Each point is reached from the start by the listed moves, each made once or not at all, plus a little noise. Is the number of moves made odd or even? Then give how often each move was made.

Moves:
(1): [ 43.9 -10.7   9.0   9.2  18.4  -1.7]
(2): [ 8.1 28.6 -7.6 -5.4 -9.0 10.1]
(3): [-5.3  3.2 29.2  0.9 -6.8 11.0]
Start: [-0.9 10.4 -1.4  1.6  6.5 13.6]
Points:
[-6.3 13.6 27.6  2.9 -0.5 25.2] => odd (0, 0, 1)
[43.0  0.0  7.8 10.8 24.8 11.8] => odd (1, 0, 0)

Moves:
(1): [26.7  5.1 -0.6 -6.4  5.4  1.1 -1.6 -4.0  4.6  5.9 -0.4]
(2): [ 2.5 22.7 -1.5 14.9 11.4 -4.8  1.5 -3.8  1.4 12.7 -5.9]
(3): [ -6.8 -12.3  24.8  -5.4   8.2  -0.4  -5.4 -17.0  -5.1   1.3   4.3]
(4): [ 12.3  -8.6   0.5  28.2  -9.8  -8.9 -16.6  -7.7   1.5   1.5   9.0]
(5): [  1.1 -11.6 -12.2  -2.2  27.2   4.7  -2.5  -1.8  -2.6   2.1  -3.2]
(6): [ 3.5  1.7  0.9  1.3  4.2 20.1  4.1  0.6  4.5 -8.4 -0.9]
(7): [ -3.5  -8.9   3.3   3.9  -0.7  -0.2  24.0  10.2  20.0 -10.1   3.2]
(8): [ 5.0 -4.3 16.9  8.5  6.4  3.9 -6.4 26.1  2.9 -4.5 -3.3]
(9): [-14.1  -3.8  -4.0  -7.3  -2.8  -2.2 -10.6  -8.3  15.1   0.4  -5.8]
Start: [  7.2   4.5 -14.1 -13.6   4.4 -27.8  -4.1  11.7  12.2  -2.4   1.4]
Points:
[ 31.2 -22.4  -6.3  -6.4  35.7 -18.5 -37.9 -24.2  31.5   0.2   1.7] => even (1, 0, 1, 1, 1, 1, 0, 0, 1)
[ -7.9   0.2  25.7   1.1  29.6 -11.8   0.2  20.6  51.2 -11.0  -4.4] => even (0, 1, 1, 0, 0, 1, 1, 1, 1)
[ 28.7   3.5  -0.4 -19.0  17.2  -6.4 -19.5  27.1  39.7  -9.7  -7.8] => even (1, 0, 0, 0, 0, 1, 0, 1, 1)
[ 18.6 -29.9  17.7 -22.2  51.3   1.4  -3.7  19.1  51.6 -13.6  -4.2] => odd (1, 0, 1, 0, 1, 1, 1, 1, 1)
[ 13.9 -13.3  11.5 -28.2  20.0  -7.7   5.7  -8.7  48.2 -13.3   2.6] => odd (1, 0, 1, 0, 0, 1, 1, 0, 1)
[ 17.6  -4.2 -12.6  15.0  -5.4 -34.8 -20.5   3.4  12.0  -1.1  10.4] => odd (0, 0, 0, 1, 0, 0, 0, 0, 0)
[ 35.1   7.4 -30.6  15.0  33.1 -36.2 -32.8 -14.7  31.4  21.8  -6.0] => odd (1, 1, 0, 1, 1, 0, 0, 0, 1)

Moves:
(1): [41.6  2.0  9.4  3.2  7.2 -8.8 -5.4 -2.5 -6.8 -0.9  3.8 13.4  3.9 -2.8
  6.9 -2.6  3.8 -0.8 -1.5]
(2): [ -2.9  28.9   0.6  -0.2  -1.6   7.8 -17.4  -3.4  -4.1  -1.5   3.9  10.1
   4.5  -3.9  -0.4   6.7  -4.5  -3.9   4.2]
(3): [-6.1  0.4 24.4  8.6 -2.0  8.3 -5.5 -6.9  3.8 -1.8  7.7  5.5 -1.5  9.3
 10.1 10.5 -1.8 11.3 -4.5]
(4): [  4.3  -3.0 -13.8  32.6   1.0   4.4   3.4 -10.7  -7.7  24.3  -4.2   2.9
 -13.4   3.0  -5.6  -7.8  -7.0   7.8  -1.3]
(5): [-11.5   0.6  -3.8  -5.3  28.1   2.8   5.2   2.2 -10.4   1.5   8.0   7.2
   6.5   7.2   5.8   3.7   1.9   8.2  10.9]
(6): [  6.4  -5.5   2.4  -5.5   0.9  24.3  14.7  -3.0  -2.2  -4.1  -2.6   3.1
  -4.3  -2.8   6.0   1.5  -3.8 -13.2  -3.6]
(7): [  0.8  16.0   2.8  -2.9 -14.4 -12.9  33.6  -0.5 -13.2   3.3  -5.3   0.3
   8.0   3.3  -9.9  -7.0   5.2  -2.5  -4.3]
(8): [ 4.8  5.3  4.8  4.3  2.2  3.5  6.0 35.5  6.2 -1.6  2.7 13.3  4.4  3.5
 -3.5 -9.2 -8.2 -4.7 -9.5]
(9): [-0.9  1.9 -4.9  0.7  4.9  4.4  4.9 -6.1 30.1  2.4  6.2 -1.3  3.5 -0.8
  2.0  5.4 10.5 -4.5 -0.9]
(10): [  1.7  -0.9   6.7 -10.7  -3.2   1.1  -5.3  -2.9   9.0  38.3  -0.1   1.2
   1.6  -9.8   6.0  -2.4  -8.8  -4.0   4.7]
(11): [ 3.3 -5.4 -6.2 -1.5 -1.2  3.1 -7.9 -8.3 -7.4  1.2 24.9  8.0 -4.9  3.3
 -3.1 -1.1  0.4  5.1 -0.6]
(12): [ -6.3  -9.2  -3.9  -0.1   1.9  -9.4   0.8 -11.9  -3.7   1.2 -11.5  28.5
   3.7 -11.5  -6.6  -1.0   2.5   2.9  -2.6]
(13): [ -6.4  -4.9  -2.8   7.5  -4.9   7.7  -4.0   4.1  -0.1   4.3   4.4 -11.8
  41.4  -6.5  -7.3   7.8  -8.9  -0.5  -7.7]
(14): [  0.1  -4.1  -3.4   0.9  -3.7   4.7  -8.8   6.7  -7.5   5.6  -2.8   3.1
   4.7  32.4  -5.3  -9.6  12.6 -11.4   3.2]
(15): [-2.1  2.9 -4.9  4.5 -9.1 -2.4  3.2  2.2 -3.8 -6.0  2.2  2.8  4.1 -1.2
 19.4  0.3 -3.7 -8.8  6.4]
(16): [  1.0  -0.5  -6.6  -4.6  -7.9   4.3  -2.5  12.6 -10.6   4.0  -3.0   3.9
 -12.7   2.0   9.9  40.0   9.4   2.4  -2.7]
(17): [-11.0   7.3   3.2  10.6   1.5   3.7 -10.6   4.3 -10.1   2.4   5.0  -6.6
  -5.0 -20.8   2.2  -3.7  34.3  -4.2  -7.8]
(18): [-1.2 -1.5 -7.7 -3.9 -2.9  9.9 -1.6 -2.0  1.2  1.4 -3.5  0.1 -0.2  0.4
  6.3 -3.7  5.8 21.6 -2.4]
Start: [  0.2  -5.9   7.6  16.6   1.8  -3.0  -1.8   2.2  -3.1   1.7  -4.9  -8.7
 -22.6  10.2   6.7   5.8  -4.1 -20.8  -1.0]
Points:
[ 24.5  -6.8  11.0  77.4 -14.1  18.0 -30.3  -2.6 -46.3  28.8  35.8  10.0
 -10.7  -2.6  39.1  48.2  22.4  -8.3 -21.3] => even (1, 0, 1, 1, 0, 0, 0, 0, 0, 0, 1, 0, 1, 0, 1, 1, 1, 0)
[  1.5   4.1  13.5  35.7 -28.3  11.0  20.1  -7.9 -21.2  71.5 -12.8   4.6
 -40.7  18.3  23.5  35.8  -0.4  16.3 -10.4] => even (0, 0, 1, 1, 0, 0, 1, 0, 0, 1, 0, 0, 0, 0, 0, 1, 0, 1)
[ 19.8  42.1  39.4  17.3  15.5  -9.2  18.0   7.5   3.9  35.5  12.7  72.6
  15.2   3.7  36.7   9.5  -6.9 -27.1   1.6] => even (1, 1, 1, 0, 1, 0, 1, 1, 1, 1, 0, 1, 0, 0, 1, 0, 0, 0)
[-21.7 -21.3  19.3  24.9   9.5  15.9 -17.6  23.4 -16.1  44.0  30.5  49.2
  37.3  35.8  22.7   5.8 -17.1 -22.2  -0.5] => odd (0, 0, 1, 0, 1, 0, 0, 1, 0, 1, 1, 1, 1, 1, 1, 0, 0, 0)
[ -3.0  -3.6   8.9  39.2 -20.1  24.3  45.7 -39.5   9.7  60.1 -16.4  34.3
 -21.2  -0.5  34.8   0.0  -5.2 -10.0 -10.2] => odd (0, 0, 1, 1, 0, 1, 1, 0, 1, 1, 0, 1, 0, 0, 1, 0, 0, 1)
[-18.5   3.0 -12.8  17.5 -19.5   1.7  14.7   6.0 -16.8  22.7 -18.8  19.3
 -21.4  15.1   6.1  25.6  76.7 -16.5 -18.7] => odd (0, 0, 0, 0, 0, 0, 1, 0, 1, 0, 0, 1, 0, 1, 0, 1, 1, 1)
[-15.3   3.8  15.0  17.7 -22.4  48.5 -21.1  -5.5   7.3  44.5  -0.7  35.6
  21.3  17.6  40.8  65.3  -1.3 -50.5  -5.8] => even (0, 1, 1, 0, 0, 1, 0, 0, 1, 1, 0, 1, 1, 1, 1, 1, 0, 0)

Moves:
(1): [26.3 -5.5  7.1  0.8  0.1  0.4  1.9 -5.4 -2.6  5.1 -0.6  5.5 -2.2  0.0
  7.0 -1.4 -6.2  1.4 -7.9 -4.5  4.8  6.1  2.4 14.8 -2.1 -4.8  3.9]
(2): [  5.8  28.1  -8.9  -7.9   0.5  -1.0  -4.3  -3.9  -1.1   8.3   0.0   7.8
  -1.9   2.0  -1.3  -3.3 -14.7  -1.8  -0.4   6.0  13.2   2.6  -0.5   1.1
  -8.3   2.3   1.2]
(3): [ 0.6  3.1 14.4 -3.0  7.8  0.0  1.9 -2.1  0.2  8.2  2.6 -7.9  0.5  5.1
  4.2 -2.6  1.8 -4.1  1.6 -3.3  3.2 -6.9 -0.5 -1.8 -1.6  3.5 -2.3]
(4): [-7.1  7.8  3.0 14.6  0.6  0.1  4.8  4.1 -0.6  3.4 -1.8  3.4 -2.1 -6.3
  1.2  0.0  1.3  1.5  0.8  1.7  1.8 -0.8 -2.2  0.2 -7.2  0.4 -2.4]
(5): [ -1.3   0.5  -5.2  -0.9  17.4 -11.1  -7.1  -6.2   2.0  -5.9   6.4  -2.4
 -10.3   0.3  -6.3   2.3  -4.9   7.7   6.0   0.6  -6.2  -0.5   6.2   5.5
  -3.0  -6.0   0.3]
(6): [-1.9  0.4 -2.8 -0.7 10.4 21.4  6.3  8.1 -2.8  2.0  2.8  6.6 -1.5 -1.8
 -1.0 11.5  0.4  1.2  2.3  3.7  2.7  4.9 12.7 -3.2  4.8  0.1  5.8]
(7): [-7.6  1.7 -5.4 -2.6  5.6 -7.7 22.6 -0.9 -7.6 -3.9  0.5  2.8  4.2  2.2
 -7.1 -2.0  9.7 -2.6 11.8 -0.8  0.4 -2.6  2.1 -2.6 -4.0  0.1  4.4]
(8): [ -5.0   1.9   5.4  -4.3  -2.7  -6.1  -0.3  20.1  -5.8  -5.5  11.9  -3.6
  -4.7  -1.7   8.2   4.7   4.7  -8.3  -5.4  -4.7   6.6  -0.7  -4.6   2.3
   2.3 -10.9   0.1]
(9): [ 1.7  1.1  0.6  3.1 -6.4 -4.7  4.3 -3.2 26.9 -7.1  6.3 -5.7  2.3 -2.0
 -4.9  6.6 -2.6 -2.6 -6.4  5.8 -0.8  5.0 -2.0  6.0 -0.1  5.5  5.0]
(10): [ -2.4  -5.0 -10.6   1.9   2.1  -7.7  -3.1   1.2   1.2  24.6  10.1  -8.5
  10.7  -2.7  -0.7   5.1   3.3  13.4   0.5  -5.0   4.0  15.1 -10.0   9.9
   0.6  -1.2  -4.7]
(11): [ 12.8  -5.7 -12.6   9.0  -1.0   8.8   2.9  -5.8  -3.8  -8.2  27.1   1.2
  11.2 -12.8  11.5  -9.0   4.3  -0.5   2.3   5.8   6.0  -8.2   3.9  -2.3
  -5.2   4.1   1.0]
(12): [  1.0  -4.1   6.2  -1.1   8.2   3.4 -11.4  -4.9   5.9  -1.5   3.3  26.1
  -0.2  11.3 -11.5  -2.3   5.5  -4.5  -1.4   1.7  10.3  -6.0  -4.7  -2.0
   3.8   2.9 -11.9]
(13): [-2.4  3.5  6.0  3.2 10.9 -0.8 -1.4  9.7  1.2  1.7 -2.8 -0.7 19.8  6.5
 -2.3  4.4 -4.9 -7.4  9.0 -0.2  1.4  3.9 -1.3 -7.9 -4.3 -4.6  1.9]
(14): [-3.4 -0.2 -4.1  2.1 -0.4  4.8 -4.0 -4.1 -6.2 -1.4 -1.6 -6.3 -7.0 19.5
  6.6  8.3  5.1 -1.5  3.4  2.0 -4.3 -0.7 -4.8  1.5 -2.4 -0.2  2.2]
(15): [-3.7 -8.3 -4.7 -7.8  1.1 -4.9  0.1 -1.8 10.0  2.8 -6.5 10.9  2.2 -2.1
 18.6 -2.1  2.7  1.9  0.3  2.5 -2.7  9.2  2.4 -8.4 -0.7 -1.1  6.3]
(16): [ -3.5  -2.7  10.9  -1.3  -5.5  -3.5   0.5  -3.0   0.0  -6.8   0.8   2.6
  -1.9  -6.8   2.9  23.1  -4.0   1.2   5.8 -10.6   1.7   0.6  -0.2  -6.0
  -1.4   0.9 -10.0]
(17): [ 8.4  3.1 -4.3 -0.2  3.1 -2.5 -7.8  0.7 -6.5  3.2 -5.6 -4.6  2.1 -0.4
  0.4  6.6 15.6 -0.4 -3.7 -0.9  5.1  2.6  0.4 -4.7 -5.6  7.5  4.2]
(18): [ 2.3  0.2 -2.6 -1.1  0.4  0.1  5.8  3.0  2.1 -3.4  4.0 -0.2  3.2 -0.7
 -2.1 -1.3 -1.6 22.6  0.8 -1.4  1.6 -4.1 -7.0 -0.7 -6.5  1.8  5.8]
(19): [ 5.7 -0.1 -0.7 -1.4 -5.2  2.6 -7.2  5.6  6.4  3.4  1.2 -0.4 -7.3  3.1
 -2.3 -1.7  0.3  2.5 21.1  1.8 -3.9  1.2  1.8  4.9 -3.4  0.2 -2.4]
(20): [ 2.9 -7.5  5.3 -8.6 -3.6  7.6  1.6  0.4 -6.4 -4.4 -7.2  2.3  1.9 -4.0
  2.0  5.4 -0.3 -2.6 -2.0 26.5 -0.8 10.4 -1.0  1.8 -5.5  4.6 -2.2]
(21): [  0.0  -7.3  -3.2   3.9   2.8   2.8   1.6   0.6   0.8   1.2  -0.1  -5.1
  -7.9   3.5  -5.6   1.3  -5.4   2.6   1.1   9.4  27.0   4.7   7.6 -10.8
   1.2   0.4  -4.6]
(22): [-2.3  6.9 13.5 -4.8 -0.6 -0.4 -0.4 -2.9 -2.3 -9.2  2.2  3.4 -0.3  2.8
 -3.3 -5.6  2.6  7.8  5.2 -9.9 -2.9 25.4  0.9 -6.0  3.8  0.1  2.5]
(23): [  1.5   1.3   4.1  -0.9 -10.3  -5.3   2.6   2.2  -0.4   3.3   4.6  -5.6
   1.4   6.9   2.8  -0.6   8.8   7.3  -1.9   6.2  -4.1   0.9  15.7  -4.1
  -0.1  -3.2  -5.6]
(24): [-7.0  0.8  2.4 -2.9  0.2  3.0 -3.5 -5.6 -0.6 -2.2 -2.3 -4.9  7.4 -2.3
  7.0  1.4  0.4  3.8  2.0 -4.8  8.8 -0.1  0.9 17.7  0.5 -3.9  2.2]
Start: [-12.3  -1.4   4.5  16.8  20.7  21.5   5.5  -4.4   8.9 -11.5  -2.5  14.7
  19.7   3.1   4.4  21.9 -12.8  -2.7  -3.0  -5.9  -0.8  16.0   1.9  -8.6
   2.8   8.8   5.5]
Points:
[  3.1 -26.7  18.3  23.3  75.9  40.5  31.6 -13.3   1.0 -22.8  28.7  55.0
  29.0  19.1  21.6  58.0  -6.9  13.4  30.4  30.9  45.3  22.7  18.8 -32.4
 -29.9   9.9   4.3] => odd (1, 0, 1, 1, 1, 1, 1, 0, 0, 0, 1, 1, 1, 1, 1, 1, 0, 1, 0, 1, 1, 0, 0, 0)
[ 18.9  -0.2  25.6  36.5  27.9  17.4  36.7 -21.5  13.5 -23.4  28.9   9.2
  25.6 -13.1  11.5  41.0   4.1   2.4   8.7 -13.5  42.8  45.6  17.3 -17.7
 -19.5  25.1   3.4] => even (1, 0, 1, 1, 0, 0, 1, 0, 1, 0, 1, 0, 0, 0, 0, 1, 1, 0, 0, 0, 1, 1, 0, 0)
[ -9.2  -7.6  32.6   2.5  56.6  15.4  24.2  -0.8  14.7 -11.1  22.3  36.8
  17.0  15.7  20.3  76.2  19.0  29.7  10.5  -1.8  26.6  73.6  -8.1  -2.9
 -22.6  11.2  12.7] => odd (1, 0, 1, 1, 1, 1, 1, 1, 1, 1, 0, 1, 0, 1, 1, 1, 1, 1, 0, 1, 0, 1, 0, 0)
[ 28.6  17.6   2.5  26.5  49.6  25.1 -10.7 -19.8  24.3 -22.3  22.3  47.5
  52.2  -2.2   6.8  32.4 -20.0  13.3  -2.6  29.0  45.8  25.6  -0.4  21.6
 -43.2  18.6  18.1] => even (1, 1, 0, 1, 1, 0, 0, 0, 1, 0, 1, 1, 1, 0, 0, 0, 1, 1, 0, 1, 0, 0, 0, 1)
[-28.7 -12.8  24.2   0.3  29.3  46.1  36.4  -7.2 -14.0 -16.5  -2.3   0.4
  18.5  25.3  14.7  66.5   1.0   0.8  19.6  19.4  35.5  26.3  35.5 -15.2
  -7.2   8.3  -0.2] => odd (0, 0, 1, 0, 0, 1, 1, 0, 0, 0, 0, 0, 0, 1, 0, 1, 0, 0, 0, 1, 1, 0, 1, 1)
[ 22.6 -22.7  -4.8  32.0  59.7  44.1   8.1  -6.7  12.7  27.7  32.2  41.1
  36.6  -5.0  27.5  23.8  11.3  35.1  -6.9   6.1  61.2  28.1   8.1 -19.3
 -13.7  22.9   8.2] => odd (1, 0, 1, 1, 0, 1, 0, 0, 0, 1, 1, 1, 0, 0, 1, 0, 1, 1, 0, 0, 1, 0, 0, 0)
[ -4.3   2.9   4.5  -3.3  38.8  30.0 -14.6  -5.8  11.4 -11.3 -17.0  47.0
  29.4  31.3  13.8  60.5 -16.2   8.0   9.5  29.8  55.6  40.6  -8.4 -46.2
 -29.4  23.5  -0.6] => even (0, 1, 0, 0, 0, 0, 0, 0, 0, 0, 0, 1, 1, 1, 1, 1, 1, 1, 0, 1, 1, 0, 0, 0)
[-17.3  37.5  20.1   6.5  53.5  21.6  -2.6  -2.8  -4.9  15.3   0.9  27.2
  51.2  38.1  -2.4  35.4  12.9  26.0  44.9   7.9  38.5  55.5 -22.5   3.1
 -36.9  23.6   3.6] => even (0, 1, 1, 1, 0, 0, 1, 0, 0, 1, 0, 1, 1, 1, 0, 0, 1, 1, 1, 1, 0, 1, 0, 1)
[ 10.8  -0.9   2.9 -10.8  51.7   9.2  -1.5 -35.2   4.0 -14.3 -16.1  55.6
  11.4   9.2  10.1  51.4 -14.7   6.0   5.6  16.9  61.7  42.3  17.8  -5.4
 -22.7  10.3  -0.9] => odd (1, 1, 0, 0, 1, 0, 1, 0, 0, 0, 0, 1, 0, 0, 1, 1, 1, 0, 0, 1, 1, 0, 0, 1)
[  9.4  -7.4   1.5  15.6  26.0  27.4  26.0  -4.5  19.0  -4.1  19.5   2.5
  12.7  21.7  -3.1  71.7   3.7  43.5  31.9 -19.4  34.4  71.4   4.4  -6.3
 -13.6  20.9  18.8] => even (1, 0, 0, 0, 0, 1, 1, 0, 1, 1, 0, 0, 0, 1, 0, 1, 1, 1, 1, 0, 1, 1, 0, 0)
[ 11.9  22.8   8.7   9.8  44.3  36.8  23.1   7.3 -21.2 -26.5  29.7  30.7
  44.1  -5.2  20.5  52.1 -10.5  -5.6  18.3 -15.2  73.4  56.5  23.3 -15.3
 -17.7  -1.2  18.3] => even (1, 1, 0, 0, 0, 1, 1, 1, 0, 0, 1, 0, 1, 0, 0, 1, 1, 0, 0, 0, 1, 1, 0, 1)
